Rows are points. The points of each table are mixes of a few directions, plus a little noise. How many directions does each table use, and how many do they share? Where both have some left over, give the other angles between the two spaces (their principal angles), to ten degrees, smallest first.

First, 6 rows:
[[ 4.1  4.1]
 [-0.2 -0.2]
 [ 1.4  1.3]
 [ 1.0  1.0]
 [-4.8 -4.8]
 [-1.4 -1.4]]
Second (6 x 2):
[[-2.8 -2.7]
 [ 0.5  0.5]
 [-4.5 -4.4]
 [ 1.5  1.5]
 [ 1.6  1.6]
 [ 3.6  3.6]]
Directions: first 1, second 1, shared 1

First (10 x 8):
[[-3.7 -3.1  1.2  0.7  2.2  3.7  4.3 -0.4]
 [ 4.5  1.5  0.9  1.2 -1.8 -2.4 -3.9  3.6]
 [ 3.3 -0.5  1.2  0.4  1.1  0.4 -1.8  4.3]
 [-0.1 -3.2  0.1  1.9 -4.8  1.7  0.6  0.6]
 [ 2.8 -2.4  1.1  1.3  3.8 -2.3  3.7  0.2]
 [-0.3  3.1  0.8  1.1  3.0 -4.9  1.8 -3.6]
 [ 0.8  1.5 -3.0 -6.0  4.1  2.4 -3.0  1.4]
 [-0.2  3.3 -2.5 -0.6 -5.7 -3.3 -3.3 -3.8]
 [-3.7  1.4  2.2  2.6 -4.1  2.7 -2.0  1.5]
 [-3.3 -1.7 -2.2 -2.6  2.2  2.0  3.6 -3.8]]
Second:
[[ 0.9  1.2  2.6 -2.8  2.1 -1.7 -0.2 -3.7]
 [-1.2  0.1  2.7 -0.9  4.9  5.6 -1.8 -2.4]
 [-2.6  1.5  3.1  4.2  1.5  3.1  0.2  1.8]
 [ 0.8 -2.4  1.5  3.6 -2.0 -1.1  0.5  4.7]
 [-3.4 -0.8  0.4 -0.2  2.5 -0.4  0.7 -2.6]
 [ 3.8 -2.7 -4.1 -4.3 -2.6 -3.0 -0.5 -0.4]
 [ 1.7  3.2 -6.0  0.4 -6.4 -2.7  1.2  2.7]]
Directions: first 5, second 5, shared 2; angles 30, 50, 60

First, 8 rows:
[[-1.0  2.1 -0.6  0.5  1.6 -0.5  1.0 -4.7  0.8  0.8 -0.3  0.7]
 [-1.4  3.3 -1.0  0.9  2.6 -0.6  1.6 -7.4  1.1  1.2 -0.6  1.0]
 [ 2.1 -4.9  1.6 -1.3 -3.6  0.8 -2.3 10.9 -1.8 -1.6  0.9 -1.4]
 [-1.7  3.9 -1.2  1.0  2.9 -0.7  1.8 -8.8  1.5  1.3 -0.7  1.2]
 [ 1.5 -3.6  1.1 -0.9 -2.7  0.6 -1.6  7.8 -1.3 -1.2  0.7 -1.1]
 [ 0.0  0.1  0.0  0.0  0.1  0.1  0.1 -0.3  0.0  0.1  0.0  0.1]
 [ 1.8 -4.3  1.4 -1.2 -3.3  0.7 -2.0  9.6 -1.5 -1.5  0.7 -1.4]
 [-1.3  3.2 -0.9  0.9  2.4 -0.6  1.5 -7.1  1.2  1.2 -0.6  1.0]]
Second:
[[-0.4  0.9  0.8  1.6  0.1 -2.5  0.1  0.1  1.6 -1.8  0.3  1.6]
 [ 0.4 -0.8 -0.7 -1.3 -0.1  2.0  0.0  0.0 -1.4  1.5 -0.2 -1.2]
 [-0.2  0.2  0.1  0.3  0.1 -0.4  0.0  0.0  0.3 -0.4  0.1  0.3]
 [ 0.7 -1.6 -1.4 -3.0 -0.2  4.6 -0.2 -0.1 -2.9  3.3 -0.4 -2.7]
 [ 0.9 -2.1 -1.8 -3.8 -0.3  5.7 -0.2 -0.1 -3.6  4.1 -0.6 -3.4]
 [-1.4  3.2  2.7  5.6  0.5 -8.7  0.4  0.3  5.4 -6.3  0.9  5.3]
 [-1.2  2.6  2.4  4.8  0.3 -7.4  0.2  0.2  4.7 -5.4  0.7  4.6]
 [ 1.2 -2.5 -2.0 -4.5 -0.4  6.6 -0.3 -0.2 -4.2  4.9 -0.7 -4.0]]
Directions: first 1, second 1, shared 0; angles 80
